Rows are points. To make a cloud, some directions were put in groups of two or more. Within a group, all points are equally far from the middle, so they leave a hole (a ring in 2 directions, a hollow ball in 3). The other directions are filled evenly. Then the cloud was stretched, turned, moved and blurred a little. Count the holes, and give their numbers of directions, smallest first.
In the rows, zero is written as 128.

Cloud:
[[196 120]
 [130 165]
 [134  54]
 [120  55]
 [156  56]
 [158 165]
 [187 145]
 [198 108]
 [ 93  77]
 [ 87  93]
 [ 91 131]
 [182  72]
 [ 84 116]
 [ 84 100]]
Holes: 1 (2)

Cloud (19 x 3):
[[129 161 187]
 [229 140 117]
 [164 105 201]
 [118  52 132]
 [110  59 112]
 [196 181 148]
 [174 193 109]
 [159  45 145]
 [105 175 155]
 [193 160 180]
 [136 165 187]
 [151  87  59]
 [138  47 128]
 [111 154 183]
 [ 78 142 113]
 [113 140 188]
 [149 196 121]
 [ 84 140  99]
 [ 91  96 160]]
Holes: 1 (3)

Cloud, 21 rows:
[[171 133 189]
 [160  56 123]
 [149  37  93]
 [ 70 129 133]
 [153  41 100]
 [148  84 173]
 [171  61 123]
 [120  55 117]
 [130  42  96]
 [178 152 137]
 [140 189 153]
 [ 70 112 144]
 [ 87 123  88]
 [152 110 204]
 [199 103 108]
 [138  40  96]
 [156 158  89]
 [197  83 109]
 [ 98  67 101]
 [110  81 173]
 [ 68 139 139]]
Holes: 1 (2)

Cloud, 31 rows:
[[ 70 168 175 104]
 [130 187  90 150]
 [184 140 115  82]
 [ 80 140  78 152]
 [167 185  91 140]
 [180 134 140  83]
 [ 84 116 168  72]
 [121  89 143  97]
 [165 192  64 117]
 [115 177 145 171]
 [165 109 141  90]
 [167 205 151  99]
 [195 135 121 144]
 [ 77 122  78 157]
 [133 226 192  94]
 [ 97 151 178 196]
 [161  73 110 139]
 [ 79 178 158 115]
 [111 216  89  84]
 [ 78 114 145 167]
 [176 171 180  37]
 [ 81 191 181 107]
 [179 141 109  66]
 [183 167 107 157]
 [ 63 164 105  68]
 [113 228 208  88]
 [ 69 135 117 109]
 [120 217 185 110]
 [101 155 206 202]
 [ 86  91  94 128]
 [153 178 111 171]]
Holes: 1 (2)

Cloud, 52 rows:
[[179 123 126 191  78 137]
 [196 182 113 155  44 115]
 [139 167 132  47  43 151]
 [ 96 151 103 211  19  95]
 [ 97 157 149 221 166 143]
 [103  84 165 120 113 101]
 [ 76  89 111 120 183  84]
 [161 118  75  91  95 118]
 [183 164  94 170  71 176]
 [120 178 176  92 141 166]
 [102 102  73 179 100 174]
 [ 74  93 170 134 183 152]
 [151 130  67 157  25 147]
 [165 183 167  73  39 100]
 [134 220 109 178  53 215]
 [172 142 157  59  56 110]
 [109 185 183 122 124 142]
 [168  90 165 105 105  85]
 [ 92 124  79 201  95 105]
 [124  92  93 109  96 171]
 [108 182  91  79  98 127]
 [136 132  96 204  18 189]
 [153 176  76 147  89 223]
 [151 109 100  75 101 143]
 [166 149  63 107  43 118]
 [136 110 138 211 156  54]
 [ 68 170  84 125 121 126]
 [120  87 108  86  62 101]
 [ 82 170  79 168 142 110]
 [189 179 106 162  63 147]
 [116 196  77 117  78 196]
 [111  86 173 135 114 194]
 [160  87 160  92 109  97]
 [103  85 171 130 148 102]
 [ 88 153 183 124 184 138]
 [110 130  94 213  25 173]
 [183 172 113 182 159 208]
 [157  93 152  83 113 130]
 [ 90 132 104 231 127 165]
 [113 217 140 181  51 151]
 [ 57 159  72 152  45  96]
 [ 83 161 171 205 108 176]
 [185 131 168  95  75 115]
 [202 114 160 151 126  97]
 [133 204  75 142  81 102]
 [ 79 160  94 100 146  81]
 [ 80 144 115  87 165  56]
 [ 73  95  93 126 134  92]
 [104 128 123 230 150 133]
 [ 96  87  82 137 117 136]
 [144 102  66 131  85 118]
 [111 136 126 217 133  80]]
Holes: 2 (2, 2)

Cloud (76 x 8):
[[ 76 146 164 182  94 179 186 162]
 [212 150 134 192 162 177 114 152]
 [102  76 149 142 209 125 139 167]
 [ 95 197 169 223  59 105 154 141]
 [ 56 105 170  64 116 138 128 168]
 [124 194 124 144 137 134 224 205]
 [205  90 174 125 142  73 128 118]
 [ 98 118 108 101 123 139 114  53]
 [ 69 144 101 101  51  69 133 131]
 [153 198 156 130 102  87  76 102]
 [ 43 142  78 153 103 134 152 177]
 [116 123 114 137 135 228  94 136]
 [116 112 198  98 110 169  55  70]
 [124 146 146  84 144 107  91 192]
 [130  97 206 129 102 144  57  56]
 [159  47 108 132 108 106  62 165]
 [ 70 157 105 121  29 186 131 116]
 [142  58  99  70 135 107 108 181]
 [ 55 156 142  66 123 103 176 104]
 [ 98 242 109 156 113 129 140 166]
 [175  67 182 134  67 165 107 128]
 [112 153 200 192 134 123 169  83]
 [184 109  91 195 161  80 127 209]
 [179  91 183  91 140 121 176 142]
 [159 150 183 138 150 177 186 191]
 [121  78 165 156  40 115  69 103]
 [145 142 190 116  68 138  82 176]
 [116 181  85 165 146  69 163 208]
 [165  59  89 126 172 140 176 201]
 [165 140 145 151 193 189  94 157]
 [124 138 145 161  42 171 138  66]
 [114 168 168 113  50 138 189  88]
 [167  94 175 116  82 179  50 102]
 [151 181  59 148  76 139 114 186]
 [207 117 129 136 103 172 175 134]
 [152  96 194 135  63 112  57 150]
 [131 101 153  93  94 100  55 175]
 [160 124 105 140  68 105 199 156]
 [110 128 183 108  78 129  85 188]
 [144 176 134 134 153 200 121 197]
 [106 174 158 224  76 170 129 119]
 [ 89 146 211 136 143 171 157  79]
 [ 91  54 131  64 151 149 108  86]
 [119 232 160 153 107 109 100 102]
 [ 76  88 174  54  99 190 162 113]
 [135 178  47 127 122 146 141 199]
 [110 249 135 167  89 122 130 157]
 [110 140 116 191 175  96 176 114]
 [ 77 145 120  84  83 179 106  67]
 [110 108 156 230 118 103 142 136]
 [223  99 136 141 121 113  84 106]
 [133  90 164  82 140  89 152 198]
 [ 93  88 169  34 131 194 135 128]
 [117  97 101 133 128 114 182  83]
 [113 158 133 176 181  69 175 121]
 [179 126 201 120  83 158  67 126]
 [ 89 188 200 175  55 117  86  91]
 [147  93 126 137  48 177  92 176]
 [141 223 109 226  81 108 113 155]
 [ 70 144 111 143  79 221 154 160]
 [127 100 157 168  51 118  74  63]
 [115 138 119 113  72 148 216 102]
 [161 196  68 162 107 153 108 153]
 [100 113  84 136 111 121 217 127]
 [ 84 134  86 165  62 136  76 122]
 [180  77  99  84 180 175 156 147]
 [ 84 221 141 148 142 149 139 102]
 [130 176 137 116 137 101 103 208]
 [198 143 165 145 110  76  89  84]
 [165 140 145 103 157  66 102 103]
 [131 174  71 207  86  87 103 138]
 [152 150  93 136 101 206 121 209]
 [160  87  85  70 166 177 176 170]
 [101 129 182 195 138  56 130  99]
 [155 231 179 162  99 134 128 118]
 [163 139  66  99 126 162  95 168]]
Holes: 3 (2, 2, 4)

Cloud (89 x 8):
[[216 121 104 100 134 120 124 110]
 [173  83  80 149 153 159 149 138]
 [117  91 113 165  94 103 192  87]
 [ 90 193 116  75 104  98  82 158]
 [122 119  54  60 145 133 175 126]
 [185 117  88  57 103 144 171 154]
 [188 189 111 124 121 107 195  85]
 [194 145 112  95 103  80 187  97]
 [128 172 144  67  92 160 119 129]
 [144 163 149 105  79  79 203 145]
 [164  97 160 129  93 129 146 142]
 [148 142 130  62  88 161 122 158]
 [169 152 159 160 147 151 138 159]
 [170 122 156  67 113 131 179 155]
 [ 77 147  81  77 125 102 155  95]
 [ 71 186 115 155 165 126 117 135]
 [143 222 122 175 112  97 108 135]
 [125 192 134 128 175 162 124 144]
 [154 129 164  55 141 131 183 131]
 [ 90 110 158 144 160 101 143 174]
 [ 87  58 104 110 117 105 154 138]
 [168 148 153 181 119 125 213 116]
 [ 93 137 149  64 144  73 144 138]
 [ 80  90 100 150 175 146 158 112]
 [ 82 106  91 151 163 133  84 118]
 [139 163 161 180  99 104 114 156]
 [199 138 107  94 100  76 135 116]
 [160 126  86  55 154 103 204 169]
 [ 88  96  93  48 113 182 116 148]
 [128  74 124 160  97 140 172  63]
 [ 75 159  99 156 124 134 195 171]
 [120  98 159  70 113 166 128 127]
 [137  89 129 139 183 165 110 104]
 [138 162 129 186  85 122 207 110]
 [161  67 129 123 135 155 168 165]
 [163 153  79  84 149  86 120 194]
 [ 49  97 133 146 148 126 138 119]
 [113 127 140 105  63 120  90 141]
 [109 186 137  57 169 122 142 174]
 [108 134  84  80  93 103  71 105]
 [ 62 126  93  55 119 125  90 135]
 [ 73 100  85  67 100 139 104 177]
 [ 80 133 105  41 133 175 113 134]
 [101 103 114  74  92  95  92 158]
 [140  76 140 169 113 126 167  70]
 [ 65  98 103  98 112 204 148 127]
 [ 95 115  61  65 112 109 189 134]
 [190 163 125  99 106 109  71 127]
 [ 49  88 115 140 130 137 103 128]
 [153 192 129 184 124 136 177  83]
 [109 109 102 125 183 146  66 140]
 [ 90 112 154 154 101 118 187  68]
 [170 175  75 110 100  71 115 149]
 [178 169  89 184  95 138 132 107]
 [136 132  99 125  43 120 146 144]
 [182 165 113 159 132  96 181  66]
 [196 168 150 107 127  75 115 123]
 [169 172 164 155 161 145 132 141]
 [135 153 113 121 201 118 197 126]
 [ 82 146 109  71 142  86 192 109]
 [137  63 149 101 139 157 164 152]
 [148  68  91 133 132 168 141 170]
 [ 76 159 130  88  74 128 110  86]
 [ 79 144  83  76 116 110  82 106]
 [154 182 124 177 133  91 177  70]
 [160 202 144 124 142 151  98 124]
 [144 107 167 176 139 129 173  73]
 [ 92 183 103 112 118 104 107  70]
 [ 54 114  81 130  98 152 118 159]
 [136 187 113 166 121 173 118  87]
 [126 180 134  50 147 148 132 174]
 [ 99  71 112  75 120  90 151 148]
 [164 166 147 149 151  92 162  58]
 [148 154 129 154  69 157 161 150]
 [152 125 152 187 144  90 159  75]
 [121 174 119 114  45 124 158 140]
 [108 172 164 154  84 102 165 152]
 [ 76 162 110  71 174 139 112 121]
 [135 195 106 101 140  84  80 190]
 [105 110 133 141 188 172 121 103]
 [115 103 113 140  73 135 207  69]
 [143  54 126 131 103 153 173  84]
 [158 142  95  69 133 166  75 138]
 [ 92 106 169 135 100 153 136  78]
 [ 94 104  97 115 132 155 249 145]
 [133 147  66  77 134 172 150  97]
 [128 168 124 180 103  88 164 178]
 [115 137 129  91 104  81 171 207]
 [ 97  81 149 121 170 129 188 162]]
Holes: 3 (2, 2, 4)
